Each row is a point. Two turns around zero, p and q, are shown by what they do to some points. Where does a point land after both, in the order given? Backwards means that the second turn is done in reverse. Each puzzle has new turns, and all numbers are rounded.
In the rows, zero is written as 128.

Turn p:
[104 103 113] => [ 95 111 131]
[134 189  94] => [127 193 101]
[123 119 134] => [126 119 135]
[107 118 145] => [120 118 154]
[181 152 122] => [170 144  90]
[120  88 159] => [131  84 155]
Turn q:
[156 117 118] => [136 117  99]
[ 77 131 155] => [132 149 182]
[143  93 104] => [152  94 111]
[118 168 168] => [106 179 142]
[146 131  95] => [114 101 106]
Where do these land?
p, then q: [104 133 168] => [146 171 125]
q, then p: [104 146 159] => [148 156 154]
q, then p: [127  73  94] => [141  71 100]
p, then q: [139 145 102] => [ 99 111 128]
q, then p: [166 143 116] => [ 91 137 108]

Turn p:
[109  92 172 150 118  98] => [127 111 186 148 140 158]
[195 195 118 113 136 163] => [172 192  69 120 101 110]
[175 183  90 113 119 120] => [154 156  67 155 121  96]
[ 95  95 169  96 133 119] => [146  84 175 107 124 133]
[142  87 119 124 120 139] => [129 126 130 109 170 135]
[124 122 115 133 127 135] => [115 127 121 123 135 129]
[ 93 149 110 144 104 151] => [ 97 113  97 128 106 154]
[ 98 141 145 162 168 111] => [ 93 140 167 142  93 119]
[121  87 113 117 128 117] => [119 104 140 120 163 118]
Turn q:
[138 149 143 108 118 137] => [112 141 111 133 125 152]
[137 126 120 127 196 138] => [ 81  99 155 109 153 115]
[118 114 158 166 195 109] => [105 115 173 152 181  90]
[ 91 146 111 150  77 114] => [172 120  93 159  99 113]
[110 113 101 109  89 142] => [155 124 125 117  80 141]
[158 125  91 125  79 120] => [166 142  92  89 112 132]
[124 142 135 144  82 158] => [162 119 104 146 123 165]
[125 145 151 123 195  90] => [ 68 137 143 144 158  86]
[151  93 142  99 120 143] => [129 156 155 103 122 159]
Where do these land?
q, then p: [114  92 145  83 115 167] => [155 128 116 105 106 188]
p, then q: [150 105 155  90 118 175] => [ 87 148 128  83 120 164]
q, then p backwards: [123 153 132 126 156 102] => [123 128  89 139 144 113]
p, then q: [153 153 136 179 153 142] => [119 110  76 167 125 138]
q, then p: [112 163 113 147  96  73] => [108 139 100 185 153  99]
p, then q: [151 141  88 137 127  92] => [136 106 116 132 149  78]
p, then q: [125 112 129 144 124  83] => [137 121 149 152 163 115]
p, then q backwards: [ 96 106 127 118 136 190] => [171 123  87  98 144 156]

Turn p:
[112 127 161 153 154 114 110 102] => [ 80 140 150 112 138 128 151 134]
[157 142 109 135 149 148 181 160] => [159 143  78 157 118 111 143 160]
[196  95  93 108  65 155  86 117] => [169 113 162 189 171 128  62  96]
[121 110 165 106 144 126 129  84] => [118 120 160  96 162 136 139 157]
[159 150  93 128 169 155 123 134] => [140 185 108 146 128 118 105 147]
[126  93  94 144 123 161 117 153] => [117 122  89 155 137 148  90 116]
[108 150 166 152 129 146  94 126] => [ 94 146 156 136 112 166 148 123]
[ 73 130 102 126 114 138 155 133] => [141 118  85  95 121 155 137 103]
[107 142 148 135  95  60 135 120] => [122  93 155 101 106  96 165  92]
[121 142 149  93 139  77 150 152] => [141 103 138  95  85  95 141 153]
Turn q:
[165 119 104  77 119 156  75 130] => [149 183 152  91 139 155 106  88]
[ 80 104  92 122 120 131 144  93] => [113  94 135  82 107 156 150 149]
[125 160 134 119 124 132 120 107] => [149 119 134 123 103 115 117 114]
[129  84 112 103 160 144 124 113] => [ 83 137 129  92 136 152 114 115]
[ 93 130 170 141 125 107  84 145] => [150 115 142 150 140 128  77 170]
[137  99 171 117 101 134 190 134] => [ 93 100 169 152 160 103 166 114]
[163 150  95 155 135 166 128 137] => [131 169 104 149  97 146 152 104]
[121  81  97 171 152  83 123 130] => [110 111  69 121 162 164 131 161]
[134 167 156 167 124 102 115 122] => [164 106 103 169 120 112 110 131]
[133 186 149 107 119 125 177 168] => [139 145 143 148 116  49 159 132]
Where do these land?
q, then p backwards: [105 109 142 154 120 102 130 129] => [139  92 149 121 127 142 146 135]
q, then p: [192 134 174  96 159 157 159 132] => [ 92 150 158  71 148 112 175  93]
p, then q: [201 127 141  87 151 126 123 186] => [178 156 114 186 184 142 126 158]
q, then p: [ 96 148 108 121 123  96 135 117] => [151  97 124 133 119 106  98 138]
p, then q: [196 144 120 111 126 147 158 144] => [147 152  78 176 155 125 142 119]
p, then q: [100  84  94 137 126 131 122 118] => [116 133 118  82 111 156 102 132]
p, then q backwards: [ 63 134 123 131 150 143 114  96] => [138  84  76 100 146 141 117 117]
q, then p: [194 147 148 109 129 137 101 116] => [120 175 171 120 167 110 141 112]
q, then p backwards: [ 79 129 111 168 117 147 116 155] => [139 143 171 111 154 165 138 160]
q, then p: [ 78 124 132 125  73 113 124 104] => [127  81 133 163 136 132 112 179]
p, then q backwards: [105 129 115 169 133 109 127 110] => [161 116 115 113 149 132 160 124]

Turn p:
[104 142 142 114 132 121 105 113 115 137 133] => [128 114 138 118 126 111 104 117 136 154 137]
[117 140 136 114  72 130 130 112 166 128 133] => [115 135  86 104 108 119 143  82 126 130 135]
[213 136 123 112 141 137 125 136 143 112 128] => [121 139 128  99 128 164 129 150 168  76  92]
[183 112 135 111 114 116 148 119 133 147 128] => [152 134 121  86 134 126 141 134 131  84 113]
[125 137 127 129 134 118 146 124 110 107 120] => [124 152 144 122 131 136 127 138 115 141 128]
[101 132  90 194 143 120 113 116 117 130 120] => [152 128 130 188 121 146 100 122  94 150 110]
[104 104 133 153 145 120 108 120 114 114 130] => [143 121 158 160 122 119 134 122 127 152 119]
[121 126 141 116 147 132 123 141 131 131 102] => [132 136 128 136 139 121 127 143 154 135 146]
[109 147 137 113 149 130 158 121 156 120 148] => [109 131 142 119 136 153 130 105 126 123 170]
[133 127 141 145 108 146 134 125 119 139 133] => [136 117 117 122 100 126 136 138 115 126 130]
[107 119 112 122 138 144 125 106 118 124 126] => [135 112 130 131 143 142 133 125 123 159 127]
[120 113 119 114 112 122 123 203 115 147 136] => [ 90 118 113 151 146  76 135 158 120 102 129]
Turn q:
[142 131 151 138 115 143 132 124 133 142 115] => [128 104 149 137 128 148 126 118 131 132 126]
[103 143 147 112 118 140 134 126 140 143 149] => [141 121 122 153 164 134 143 138 126 134 131]
[116 145 118 121 117 148 138 144 114 117 116] => [129 116 127 132 121 122 132 161 137 129 107]
[ 81 100 133 135 131 141 137 126 103 129 117] => [120 129 122 158 111 119 167 135 130  94 122]
[138 146 146 121 119 107 136 107 140 103 130] => [118 146 125 115 148 154 126 117 134 146 108]
[141 122 140 120 137 143 137 117 116 124 152] => [136 117 103 129 121 144 137 120 112 140 131]
[138 136 146 112 151 118 148 139 152 113 119] => [131 116 110 107 152 128 119 107 145 123 107]
[140 137 121 124 149 105 141 110 116 145 117] => [149 145 131 131 118 118 116 100 121 132 108]
[132  44  31 134 122 107 117 114 125 146 115] => [123 169 148 105  57  55 159 111 145 136 185]
[141 143 150 143 123 107 151 139 137 129 159] => [159 135 125 110 149 165 122 126 129 121 133]
[133 148 112 154 136 145  84 134 140 121 124] => [100 126 131 139 122 125  82 148 128 128 148]
[130 143 140 122 118 133  81 156 120 124 122] => [101 113 143 122 143 123 108 155  97 120 129]
Where do these land?
p, then q: [129 164 116 155 123 134 130 114 125 136 125] => [113 121 143 140 109 124 122 155 109 143 140]
p, then q: [119 104 145 148 104 119 118 138 135 103 120] => [149 148 156 128 129 150 129 125 151 129 111]
p, then q: [133 148 116 126 170 148 171 102 131 100 128] => [137  72  96 162 132 139 128 146 116 137 131]
q, then p: [150 168 123 122 142 116 137 144 128 107 119] => [130 130 106 132 149 117 113 137 170 136 115]
p, then q: [168 156  96 131 144 134 168 113 138  93 159] => [ 98  83  96 166 120 130 144 159 129 136  94]
q, then p: [124  92 129 132 126 122  89 134  97 130 121] => [108 137 149 114 116 103 136 130  95 158 128]
p, then q: [118 109 164 120 124 125  85 122 139 144 132] => [124 150 149 106 146 135 139  91 141 139 152]
q, then p: [130 133 122 112 105 101 128 108 124 138 119] => [142 138 129 108 117 124 105 138 131 126 155]
p, then q: [115 100 128 109 116 155 111 139 140 149 102] => [155 143 123 106 119 106 123 111 156 125 154]
q, then p: [136 119 153 134 122 122 145 136 113 146 123] => [139 134 135 108 117 138 153 144 134 133 123]
q, then p backwards: [ 80 109 145 109 105 129 102 147 113 144 137] => [121  88 120 128 134 126 167 172 118 130 141]
q, then p: [102 100 122 131 142 113 119 142 146 150 126] => [117 145 168 123 124 139 126 101 120 123 122]
q, then p: [160 162 106 133 141 145 161 126 135 123 153] => [135 102  88 128 139 131 119 131 150  96  99]

Turn p:
[126 137 143 124 123 153 112 128 112 107 139 146 136 128] => [118 122 137 134 116 128 113 125 109 100 112 136 115 116]
[123 129 125 128 139  94 126 150 151 136  90 128 123 147] => [115 128 115 116 110 115 139 115 156 160 118 112 147 149]
[154 125  92 111 122  90 126 131 151 121 146  94 133  96] => [110 179 129 111 160 133 120 132 127 148 169 127 142 144]
[121 148 120 139 138 154 125 111 116 102 128 135 108 123] => [122 139 114 141 119 123 136 145 125 110 114 147 116  97]
[122 105 132 145 161 100 122 140 129 151 121 127 140 148] => [137 110 128 139 136  97 140 101 152 139 131 124 141 155]
[114 126 149 128 119 154 132 127  91 119 117 127 121 115] => [137 105 120 123 131 125 117 136 108 109 111 124 133  94]
[135 130 141 119 148  97 140 134 147 137 118 134 147 134] => [123 127 146 108 119 117 147 102 142 143 139 119 132 143]
[117 131 122 144  98 143 120 116 111 117 131 144 136 128] => [140 124 125 139 117 133 100 134 109 131 115 148 115 116]
[118 146 125 128 128 139 130 119 107 144 128 135 133 118] => [144 124 133 123 133 130 138 133 111 124 111 147 133 121]
[113 106 131 129 146 115 139 130 164 142 109 139 131 126] => [141 120 129 120 100 115 141 128 155 137 151 119 143 146]
[114 132 137 140 120 136 149 137 115 115 145 134 118 133] => [118 104 131 143 127 126 131 141 112 135 131 130 117 110]
[149 132 131 144 118 161 135 130 120 127 129 118 140 126] => [147 139 130 142 132 133 126 130 106 120 119 106 110 117]
[139 112 140 127 138  90 123 114 153 135 113 123 117 136] => [125 130 129 110 132 122 127 117 177 142 140 120 127 139]
[148 123 119 119 119 143 130 132 115 133 138 151 113 128] => [126 120 112 120 133 138 128 140 112 113 125 131 103 142]
[141 127  96  96 121 103 140 109 148 129 141  86 136 137] => [119 161 124 126 153 169 136 109 139 148 163 131 143 132]
[121 145 144 136 114 150 116 131 125 139 146 127 117 124] => [129 121 148 140 134 138 122 154 121 117 106 128 125 125]
[119 122 127 119 124 155 112 138 121 122 137 130 127 130] => [123 123 123 143 123 136 116 134 114 103 121 127 135 131]
Turn q:
[151 117 133 133 141 157 149 112  97 126 131 115 150 129] => [128 163 152 138 118 144 137 101 107 138 129 113 113 132]
[114 133 129 141 143 150 137 151 120 140 133 117 115 125] => [119 137 113 114 136 122 133 124 123 144 144 115 111 106]
[141 136 110 125 153 145 125 129 133 132 141 125 117 102] => [131 140 124 106 129 115 133 111 107 136 149 145 139 125]
[140 139 127 129 107 110 123 107 111 128 131 123 136 122] => [120 125 137 137 123 131 117 110 135 135 102 136 138 143]
[151 130 127 138 114 130 139 134 130 144 136 133 150 159] => [139 133 130 161 113 132 144 138 125 150 112 135 115 124]
[140 134 130 122 125 122 126 136 146  95 118 136 119 104] => [118 123 147 131 135 104 117 134 126 107 143 138 151 125]
[133 138 109 150 152 120 134 136 137 113 129 129 117 163] => [145 146 125 139 143 136 135 137 154 132 143 154 121 104]
[132 134 154  99 126 114 109 141 104 132  97 113 146 127] => [117  96 154 134 155 138 138 123 129 140 125 100 133 152]
[135 102 131 124 104 128 146 108 139 132 137 117 108 121] => [132 124 119 132 101 119 131 106 125  96 112 122 128 119]
[118 141 127 161 143 126 131 130 143 156 117 117 131 123] => [132 131 103 127 116 133 126 127 144 158 147 116 143 116]
[118 131 141 124 113 101 118 129 119 153 105 157 124 126] => [119  96 123 125 131 152 121 148 128 135 104 119 151 124]
[115 148 148 128 109 140 148 124 157 113 134 140 120 146] => [111 119 137 132  96 119 125 153 147 115 137 138 108 115]
[116 106 110  88 110 131 129 124 120 102 117 113 138 110] => [141 130 154 107 140 103 127 123 124  98 109 107 127 153]
[129 112 116 130 119 107 106 143 127 100 135 131 132 143] => [140 130 124 149 160 119 117 141 135 111 117 140 124 139]
[105 130 134 117 153 119 126 131 122 135 144 140 145 133] => [117 137 115 113 137 147 142 148 128 133 132 130 123 150]
[110 115 120 137 137 149 102 113 141 147 142 142 100 115] => [141 118  93 101 117 136 104 124 107 120 142 138 123 122]
Where do these land?
p, then q: [113 128  86 133 121 140 165 115 137 135 149 114 125 118] => [110 159 115 132 123 120 140 131  96 160 120 143 119 107]
p, then q: [148 141 132 136 120 144 118 135 143 123 134 117 137 124] => [112 117 135 131 134 124 119 113 144 143 142 125 119 121]
q, then p backwards: [ 85 135  87 133 131 134 128 137 136 129 127 130 136 119] => [145 122 123 140 118 110 121 121 133 138  95 131 110  91]
p, then q backwards: [136 117 146 132 120 109 124 135 103 133  31 117 134 133] => [ 93 123  80 144  98 119 134 119 116 184 110  93 106  95]
q, then p: [128 125 115 141 149 124 129 129 126 134 136 117 108 128] => [133 148 129 120 127 132 143 133 122 120 139 148 122 130]
q, then p: [127 140 142 114 129 128 128 118 134 105 146 114 134 116] => [109 110 137 139 116 138 123 122 144 137 131 145 124 121]
p, then q: [120 131 122 136 129 103 132 125 131 119 118 124 138 168] => [146 124 108 119  91 143 117 126 133 133 122 124 137 125]
p, then q: [142 129 136 130 147 101 132 114 135 131 144 178 125 121] => [115 104 120 125 125 141 145 148 132  86 112 150 123 113]
p, then q: [142 115 115 100 118 126 119 134 120 132 108 120 121 127] => [155 134 145 108 134 121 133 126 130 136 130 136 114 144]
p, then q: [130 134 136 125 119 130 118 122 126 134 139 163  82 133] => [143 113 124 119 149 116 129 159 122 101 134 120 120  99]
p, then q: [129 138 146 122 125 126 136 149 128 133 147 120 138 126] => [111 131 124 131 132 144 134 119 131 125 134 105 114 134]
p, then q: [129 126 140 124 145 146 129 129 122 135 102 131 130 146] => [145 136 148 135 115 118 125 115 139 113 122 117 139 125]
p, then q: [136 127 127 137 125 141 120 126 101 124 141 135 134 122] => [124 132 135 127 152 143 115 120 124 122 129 136 137 120]
p, then q backwards: [130 107 143 132 123 137 129 137 139 111 147 122 137 120] => [129 120 149 136 125 148 123 131 136 108 111 126 129 120]
q, then p: [126 125 147 124 120 131 112 116 138 141 149 118 141 120] => [130 117 108 149 133 145 116 123 134 142 126 140 121 133]

Turn p:
[105  95  98 138 114 130 162 154  99 142 191 165 131  98] => [142 152 107 181 186 138  74 120 148 158 132 125 127 137]
[109 137 154 125 129 106  89  99 118 142  80 130  89 110] => [103 117 151 109 113 114 153 124 102 125 195 150 136 122]
[100 141 137 119 149 101 111 127 126  77  81 154 123 149] => [102 137 112 101 117 140 173 135 128 138 144 157 109  74]
[129 169 138 151 147 143 144 146 176 184  99 103 183 135] => [133 102 171 114 106  57 118 130 140 118  64 154 130 129]
[108 137 163 132 125  88  92 108 113 122 126 100 118 179] => [129 143 154  61 107 142 131 115 122 132 155 109 143  93]
[159  83 100 140 101 129 142 147 133 110 155 124 158  77] => [148 146  80 163 143 115  97 161 103 138 112 106 109 163]
[123 144 115 131 170 132  97  63 120 128  93 119 135 159] => [152  76 160  93 106 148 160 158 136 128 149 145 129 104]
[114 157 100 157 111 143 155 122 188 148 120  97 121 140] => [118  82 152 138 137  81 144 116 129 134  88  86 132 118]
[153 175 104 135 105 157 172 140 132 159  94  92 141 148] => [141  90 138 110 129  91 158  89 146 133  75 124 122 172]
[152  92 120 160  99 132 130 164 100 102 184 161 131  93] => [160 185  80 180 142 131  95 130 137 136 144 104 112 144]
[113 109 144  82 124 130  97 103 149 128 101 136 120 166] => [ 76 102 138  95 101 161 123 137 131 114 145 127 116 115]
[117 121 192 121 169 125 137  80 131 105  92 120  98 153] => [105 133 161  84 141 147 176 153 129  71 154 137 138 103]
[174 124 100 110 118  96 156 151 126 126 195 161 131  85] => [154 140  55 176 149 138  82 112 112 122 113 131 162 139]
[136 121 161 128 158 136  77 117 123 119 102 157  82 171] => [102 137 142 116  80 155 161 137 166 106 179 132 142 106]
[136  83 112 115  97 121 153 157  84 131 161 147 141 101] => [135 161  86 144 166 144  83 124 132 150 135 130 116 169]
[125 131 137 108  97 153 121 133 101  97 187 156 140  84] => [153 159 112 178 139 167  95 101 102 115 137 129  90 132]
[123 159 100 124 162 155 141 166 157 155 115  55 132 126] => [121 114 177 136 114 107 156 130 113 159  55 129 160 155]
Turn q:
[118  96 127 136 154 144  94 126  93 152 135 114 138 140] => [119 121 132 158 151 134 115  93 154 100 112 103 143 122]
[171 161 149 174 120 141 166 111 146  95 153 146  64  77] => [ 77 130 135 131 138  89 129 151  44 189 140 153 110 123]
[144 172 105 117  95 173 134 138 154 110  95 151 136 112] => [153 163 153 108 111 100 117 165 117 131 137 130  71 118]
[146 139 156 162 154 109 163 124 167  79 105 161  89 102] => [104 105  94  91 130  98 111 146  88 191 108 159 110 129]
[140 134 170 122 167  97 136 146 102 170 143  82 141 152] => [134 140 103 134 126 166 145 103 108 119  93  93 193 123]
[142 125 132 165 112 101 163 101 120 138 162 104 152 172] => [126 112 103 155 133 191 167 122 103 127 141 140 131  98]
[150  93 175 133 130 118 114 132  90 128 129 108 146 174] => [140 106 107 145 124 165 118  77 102  88 103 125 141 133]
[114 109 108 121 148 131  84 163 144 148 145 123 126 169] => [147 110 140 119 137 111 166  86 167 110 115 102 134 123]
[102 108 145 145 124 109 120 166 102 167 125 145 142 129] => [139 101 154 146 111 159 119 113 149 144 102 100 144 146]
[ 92 109 105 106 110 149 110 146 150 114 121  98 161  99] => [141 114 160 104 116 113 105 152 165  92 154 124 142 102]
[169 106 176 119  96  74 131  88 131 175 150 104 126 150] => [105 141 127 144 105 186 168 100  99 107 106 183 169 141]
[104 161 125 115 119 178 162  82 168 107 119 165 114 106] => [104 167 111 124  93  90 109 153 138 163 167 150  84 107]
[114  76  73  82 146 134 123 169 100 152 107 121 137 134] => [191 117 138 160 148 102 119 134 187 100 115 119 159 145]
[162 169 122 166 148 118 132  85 151 101 119 160 124  86] => [ 87 155 122  96 169 130 113 152 103 175 124 155  92 120]
[ 93 175  93 119  84 144 127  97 139  99  88 119  99 117] => [100 142 120 116 105 102 135 197 140 104 156 125  78 145]
[ 86 114  88  66 140 129  89 174  93 111 150 147 152 129] => [179 121 147 115 147 110 110 105 184 107 174  89 146 171]
Where do these land?
p, then q: [ 79 153  87 123  96 114  97 132 132 129 108 122 157  91] => [ 94 128 151 187 132 142 133 119 142 138  99 130 151 178]
q, then p: [113 103 121 147  74 152 144 122 205 119  91 118 149 108] => [ 68 167  84 173 128 109 105 107 103 110 164 134 108 139]
q, then p backwards: [121 143 106 113  72 152 159 134 138 166  82 145 134  96] => [126 101 138 159 172 173  77 147 130 127 128 122 171 119]
p, then q: [166 164 149 119 149  97 122 106 111  92 167 163 123 154] => [140 162 153 121 166 109  96 152 107 124 171 161  99 104]
q, then p: [148 120 166 104 155 154  78 121  89 100 156 139  90 179] => [174  82 128  81 155 172 158 143 118 139 160 101 138  89]
q, then p: [123 157  93 125  93 127 135 157 150 143 151  89 108  86] => [124 196 125 111 152 113 104 104 118 113  89 145 134 133]
q, then p: [110 133 145 131 165 148 125 110 115 143 188 152 132 149] => [168  81 172 135 152 121 111 134 109 123 131 110 140 116]
p, then q backwards: [112  96 115 159  70 120 161 154 116 127 113 114 153 126] => [130 167 108 132 175 144 110 133 120 101 108 175 102 122]
p, then q: [131 102 175 104 167  88 124  82 106 131 146 124  92 161] => [161 159 138  97 126 113  83  96 123 120 192 108 143  98]
p, then q: [133  70 102 106 112 141 154 150 150 118 104 127 162  74] => [146  84 114 144 144 111 160 132 161 132  91  72 110 161]
p, then q: [160 143 143 142 181 142 125  77  84 112 136 103 122 153] => [184 153 125 124 118 111 104 107  68 133 140 156 127  96]
p, then q: [133 112 126 177 111 125 120 147 144 147  97 145 122  76] => [121  89 129 118 148 168 178 130 125 157 127 118 144 154]
p, then q backwards: [117 146 190 114 197 128 138 138 106  92 133 131 108 165] => [157 139 117 107 114 109 103  94 171 183 141  86 177 132]
p, then q backwards: [163 134 161 119 159 114 105 136 124 154 135 114 153 167] => [117 120 159  82 116 113 118 142 158 140  98 112 155 110]
q, then p backwards: [112 143  40 136 122 117 132 153 151 146 114 135 114 135] => [122 108 103 192 160 165 153 111 118 111  91 123 133 143]
